Every row gives one point. Each copy is the shape, with its points in the same order, turned, moved and blurred by noise. Some copies are also mirrored. Which?

Shape:
[[-3.8 -2.8  0.3]
 [-0.6  4.7 -5.5]
 [ 2.5  0.3 -5.9]
 [-3.3 -3.2  3.5]
 [ 2.9  2.8 -3.9]
 [-4.8 -5.0  0.7]]
Copy 1 (6 x 3):
[[ 0.7  3.0  1.8]
 [-4.2  0.0 -6.8]
 [ 0.1 -3.3 -4.7]
 [-0.1  2.9  4.8]
 [-3.0 -3.5 -4.3]
 [ 2.6  4.1  3.4]]
Copy 1 is: mirrored
Copy 2, 6 rows:
[[ 3.2 -2.5 -1.2]
 [-5.5  2.3 -2.7]
 [-1.9  5.4 -3.1]
 [ 4.4 -3.1  1.4]
 [-3.8  4.8 -1.1]
 [ 5.7 -3.6 -2.5]]
Copy 2 is: only turned
Copy 3, 6 rows:
[[ 2.2 -0.5 -5.1]
 [ 1.0  7.7  0.0]
 [ 5.0  4.6  2.1]
 [-0.2 -3.2 -5.4]
 [ 1.4  4.9  2.6]
 [ 2.9 -2.7 -6.7]]
Copy 3 is: only turned

Shape:
[[ 3.9 -1.8  2.2  3.7  4.4  4.1]
 [-4.7  0.2 -0.3 -3.4 -2.4  2.1]
 [ 4.4  4.6 -2.8  1.7  0.5 -3.1]
 [-6.0 -3.9  2.8  0.4  3.3  2.0]
 [-2.9 -1.1  1.5  0.1 -4.3  2.7]
 [ 4.8  0.7  6.3  3.2 -0.2 -5.5]
 [-5.4 -0.3 -1.9 -1.7 -1.0  3.5]
 [ 1.3 -6.8 -3.3 -5.7 -0.9 -6.6]
 [ 0.6  3.3  0.2 -7.2  4.5 -1.7]
 [-3.9  1.7  3.3  1.5  1.9  2.7]]
Copy 1 (10 x 6):
[[ -3.4   4.1   2.7   1.8   2.2   0.5]
 [  5.5  -1.3  -3.2  -4.5   0.4  -1.9]
 [  1.5   1.4  -3.3   7.6  -3.4  -2.2]
 [  0.8  -2.7   4.5  -4.3   3.0  -1.7]
 [  5.9   0.5  -1.2  -2.0   2.4   1.9]
 [  6.1   2.5   4.7   7.2  -3.0  -0.8]
 [  2.6  -2.2  -5.1  -4.9   2.3  -1.3]
 [  3.0  -3.2   1.0  -3.1 -11.5  -2.0]
 [  2.3   2.2  -2.3  -1.1  -3.8  -9.1]
 [  3.0   0.2   0.5  -1.3   4.7  -2.7]]
Copy 1 is: mirrored
Copy 2 (10 x 6):
[[ 3.4 -4.5 -2.8  5.0  2.4  7.7]
 [-2.0 -2.2 -1.5  0.2 -4.8 -1.4]
 [ 5.8  2.5 -1.3  4.2  1.9  0.0]
 [-4.3 -7.3 -4.4  5.2 -2.5  2.8]
 [-1.3 -4.7  1.1 -0.4 -2.4  0.9]
 [-1.6  2.4  0.2  4.3  8.5  3.6]
 [-0.1 -5.7 -1.9  1.6 -6.0 -0.6]
 [-0.7 -3.6 -8.1 -1.5  5.8 -6.8]
 [ 0.8  3.9 -9.1  1.9 -1.8  0.7]
 [-1.9 -1.8 -0.7  4.6 -3.0  4.6]]
Copy 2 is: only turned
Copy 3 (10 x 6):
[[ 4.2 -1.4  1.9 -2.6  6.4  2.4]
 [-1.3  1.5 -5.2  0.6 -2.9  2.8]
 [ 1.5  2.1  5.3 -0.6 -1.3 -5.4]
 [ 2.2 -1.2 -7.7  0.7  4.3  1.0]
 [ 1.3 -2.3 -3.2 -0.1 -2.8  2.9]
 [-0.1 -7.3  3.9  2.5  2.9 -4.7]
 [ 1.7  3.1 -6.1 -0.7 -1.7  3.1]
 [-6.1 -1.9 -3.8 -7.2 -1.2 -5.1]
 [-6.0  4.1  0.1  2.1  3.2 -2.8]
 [ 2.8  0.1 -3.2  4.5  1.9  1.9]]
Copy 3 is: only turned
Copy 4 (10 x 6):
[[-2.8  0.5 -0.7  0.3  4.3  9.3]
 [ 2.4  1.2  2.1 -3.6 -2.0 -0.5]
 [-1.3  2.3  0.3  4.6  7.4 -0.4]
 [ 3.0 -3.9 -0.1 -2.8 -2.7  5.4]
 [-0.7  2.0  1.2 -0.9 -3.9  1.8]
 [-4.6 -4.1  4.8  7.3  3.1  3.5]
 [ 4.0  2.3 -1.1 -4.3 -1.6  0.9]
 [-5.7 -6.0 -1.5 -3.1  2.0 -5.9]
 [ 1.6 -2.1  5.3 -3.9  7.1 -1.3]
 [ 4.0 -0.1  2.7 -0.2  0.6  5.8]]
Copy 4 is: mirrored

Shape:
[[-5.0 -1.2 -0.3  1.0 -0.7 -8.3 -0.8  4.0]
 [ 3.4 -4.7  5.3  7.1  4.9 -0.2  2.1  0.4]
 [ 0.5 -2.9  3.2  2.8  2.1  0.7  2.1  1.4]
 [-7.7 -1.2 -0.8  4.7  0.0 -5.5  1.7 -1.9]
 [ 5.2  4.1 -3.2 -1.8 -7.2 -0.4 -0.3 -1.8]
 [ 1.3  9.2 -3.4 -4.4 -2.4  0.9  0.8  0.1]
 [ 1.9  0.1 -6.8 -2.8 -4.2  3.4  0.1  1.9]
 [-3.4  0.0 -3.3  4.5  2.4 -6.8 -2.6  1.9]
 [ 4.2 -4.3  2.2  5.6  6.6  2.3  1.2 -2.1]
 [ 1.3  2.3 -4.7  3.1 -2.7 -2.2  4.5  3.3]
 [-1.1 -4.9  2.4  0.7  6.2  3.0  1.8  1.6]
 [ 4.7 -5.9  0.1  2.3  3.4  2.1  2.5 -0.1]
 [ 3.1 -0.6 -5.1 -4.5 -0.6 -2.2  4.1 -0.4]]
Copy 1:
[[ 3.3  5.6  2.9  1.0  3.0 -1.3  4.7  2.7]
 [ 1.5  3.6  6.4 -0.1 -7.8  4.8  2.9 -7.1]
 [ 1.0  0.8  2.9  0.4 -4.6  2.7  3.1 -4.5]
 [ 1.1  5.4  4.8  1.4  0.8 -6.4  5.1 -2.4]
 [-1.1 -0.2 -2.7 -6.3 -0.2 -1.6 -6.7  0.1]
 [-3.7 -0.7 -4.8  1.3  2.2 -1.5 -6.7  0.0]
 [ 4.3 -5.1 -3.0 -2.0 -0.3 -2.2 -4.1 -0.7]
 [ 4.6  6.5  5.3  3.2  0.4 -2.8  0.1  0.5]
 [ 1.5  0.1  7.6  1.2 -7.9  3.1 -0.4 -7.9]
 [ 4.2  3.4 -2.3 -1.2  2.1 -0.7 -2.1 -4.8]
 [ 1.6 -3.1  4.8  4.1 -4.7  3.2  4.3 -4.5]
 [ 3.5 -2.4  5.4 -1.4 -5.0  3.9  0.1 -6.6]
 [ 1.5 -3.3  2.0 -2.3  4.6  0.8 -3.4 -3.2]]
Copy 1 is: only turned
Copy 2:
[[-3.1  6.1 -5.2  1.8 -4.7 -1.3 -0.6  4.2]
 [-1.5 -7.1 -3.9 -0.3  2.9 -2.9  2.7  6.7]
 [-1.1 -2.9 -2.9 -1.0  1.6  1.4  2.1  5.0]
 [-9.1  2.2 -6.3  0.5 -2.1 -0.3 -2.2  3.0]
 [ 1.3  0.8  4.1 -2.7 -3.3  2.6 -1.1 -5.9]
 [-1.0  5.2  7.0  0.9  0.6  5.4 -0.9 -3.1]
 [ 2.8  0.5 -0.3  1.3 -2.6  8.3 -1.1 -3.6]
 [-3.5  3.1 -5.0  4.8 -1.3 -2.6 -3.6  2.6]
 [-0.8 -7.8 -3.8  0.7  6.4 -1.0  2.3  3.0]
 [-2.6 -1.3  1.5  3.8 -5.7  2.7 -0.4  0.2]
 [-0.7 -2.4 -5.4  1.3  5.4  3.7  3.4  6.4]
 [ 1.2 -6.4 -4.1  0.9  2.6  1.5  4.3  1.5]
 [-0.4  1.5 -0.9  2.5 -1.3  3.8  5.2 -4.7]]
Copy 2 is: only turned

Shape:
[[ 4.2 -5.0  2.4  0.8  2.1 -2.9 -1.1  3.9 -1.5]
 [-4.1  2.2 -1.5 -3.7 -5.9 -7.5 -0.4 -2.5  4.2]
 [-0.2 -1.3 -1.9  2.8 -0.3  2.3  2.4  4.0  0.4]
 [-3.1 -0.1 -4.6 -9.7 -5.9 -1.8  0.6 -0.3  3.3]
 [-0.9 -0.7 -2.0  1.5  1.1  2.5 -4.0  1.6 -5.8]
 [ 5.0 -1.5 -5.1  3.9  3.3  0.6  0.0  0.6 -4.0]
 [ 1.3 -4.4  1.3  3.0  3.5  0.5 -3.4  0.2  2.7]
 [-3.4 -5.5 -6.2  1.8  0.9 -0.1 -1.1  3.1 -3.6]
 [-0.2 -4.8 -0.1 -4.7 -7.9 -5.2  0.2 -5.2  4.7]
 [-3.5 -0.3 -2.2 -8.8 -1.9 -6.5  1.2 -2.5  3.7]
 [ 1.6 -2.9 10.2 -3.0 -2.8 -3.7  3.7 -3.7 -1.3]
 [-0.9  1.5 -1.7 -8.2 -6.3 -0.8 -2.0 -0.8  1.0]
 [-0.2 -2.9 -1.9  1.0  3.8  3.1  0.5 -1.3 -2.0]]
Copy 1, 13 rows:
[[-3.7  1.4  3.3 -2.9 -1.0 -1.1  3.5  2.4 -5.2]
 [ 4.7  5.7 -0.7  7.7  4.0 -2.8  1.1  1.2  3.7]
 [-2.0  1.8  0.1 -3.8 -1.8  0.1  1.2 -3.0  2.7]
 [ 7.6  4.3  3.3  5.9 -1.2  1.5 -3.0  0.8  5.2]
 [ 3.3 -3.4 -1.7 -5.4 -2.9  0.3  3.6 -0.1 -1.8]
 [-3.9 -4.2 -2.8 -4.4 -2.6  0.1  1.9  4.3  0.5]
 [-3.8 -0.9  0.1 -2.2  0.8 -1.7 -0.3 -2.0 -5.6]
 [ 1.5 -1.5 -2.2 -4.0 -5.8 -5.5  0.1  0.3  0.1]
 [ 2.4  0.5  7.2  8.4  4.1 -4.7 -0.2  1.6  3.5]
 [ 4.5  5.2  0.5  9.4 -1.0 -1.0 -1.3  2.4  1.2]
 [-2.8  0.7  7.8  7.7  0.3  0.3  8.7 -1.8 -2.5]
 [ 8.0  2.1  3.8  4.3  1.6  3.0  0.9  1.8  2.2]
 [-1.4 -4.2 -1.4 -0.3 -3.6  0.9  0.5 -1.7 -1.0]]
Copy 1 is: mirrored
Copy 2:
[[ 2.2  1.6  2.3 -2.9 -4.8 -2.8 -6.6 -4.2  2.4]
 [ 1.9  5.2  0.7 -6.8  3.8  2.0  3.4  4.8  1.0]
 [-0.3 -4.1  1.2 -3.3 -4.8 -2.6  0.7 -2.4  1.3]
 [ 2.6 -1.7 -0.8 -9.6  6.5  1.3  0.4  3.6 -2.7]
 [-4.2 -0.5 -1.5 -4.5 -1.2 -3.2 -1.3 -8.3  1.7]
 [-1.3 -0.5 -2.8 -0.7 -4.2 -8.5 -2.2 -4.9  0.1]
 [-4.7  0.4  4.1 -3.0 -4.5 -3.4 -5.0 -1.2  2.3]
 [-1.5 -1.7 -0.3 -9.7 -2.9 -7.0  0.3 -4.9  2.8]
 [ 3.1  1.9  1.9 -5.4  6.4 -1.0 -2.5  6.9  4.9]
 [ 2.2  3.4 -2.1 -9.7  2.9  1.8 -1.5  5.8 -1.3]
 [ 3.3  1.8 -2.4 -0.5 -0.3  6.1 -7.3  1.9  8.3]
 [ 1.3 -0.3 -0.4 -6.2  7.6  2.3 -0.8  0.5 -1.9]
 [-4.8 -2.2 -2.9 -4.5 -3.7 -3.8 -3.4 -2.3  2.0]]
Copy 2 is: mirrored
Copy 3:
[[ 2.9 -1.4 -6.5  1.5 -1.6 -2.2 -3.2  3.9  0.1]
 [ 3.8 -4.9  6.9  1.3  2.3  3.1  4.8  0.2  1.6]
 [-0.3  0.1 -3.7 -5.3 -1.1  1.4 -0.3  0.5 -1.4]
 [ 0.6 -3.1  3.4  1.7  4.8  8.4  1.1 -1.2  5.4]
 [ 0.0  1.8 -2.5 -0.8  4.3 -0.1 -5.7 -0.9 -5.4]
 [-1.5  3.3 -4.9 -2.2  2.0 -5.7 -2.3 -1.3 -0.7]
 [-0.7  1.5 -1.0  1.0 -5.4 -0.7 -3.5  1.4 -2.2]
 [ 3.3  2.7 -1.5 -4.5  2.6  0.2 -6.5 -2.1  0.2]
 [ 0.5 -5.1  7.6  2.1  0.7  3.0 -0.3  5.6  7.4]
 [ 3.7 -0.8  4.5  4.3  3.0  7.1  4.6  0.3  5.1]
 [ 1.8 -1.3 -0.3  3.2  0.4  2.1  2.4 13.3 -0.1]
 [-0.9 -5.2  2.3  2.9  6.4  6.9  0.8  0.8  1.7]
 [-1.0  5.0 -1.9 -1.5  0.6  0.4 -2.8  1.9 -1.3]]
Copy 3 is: only turned
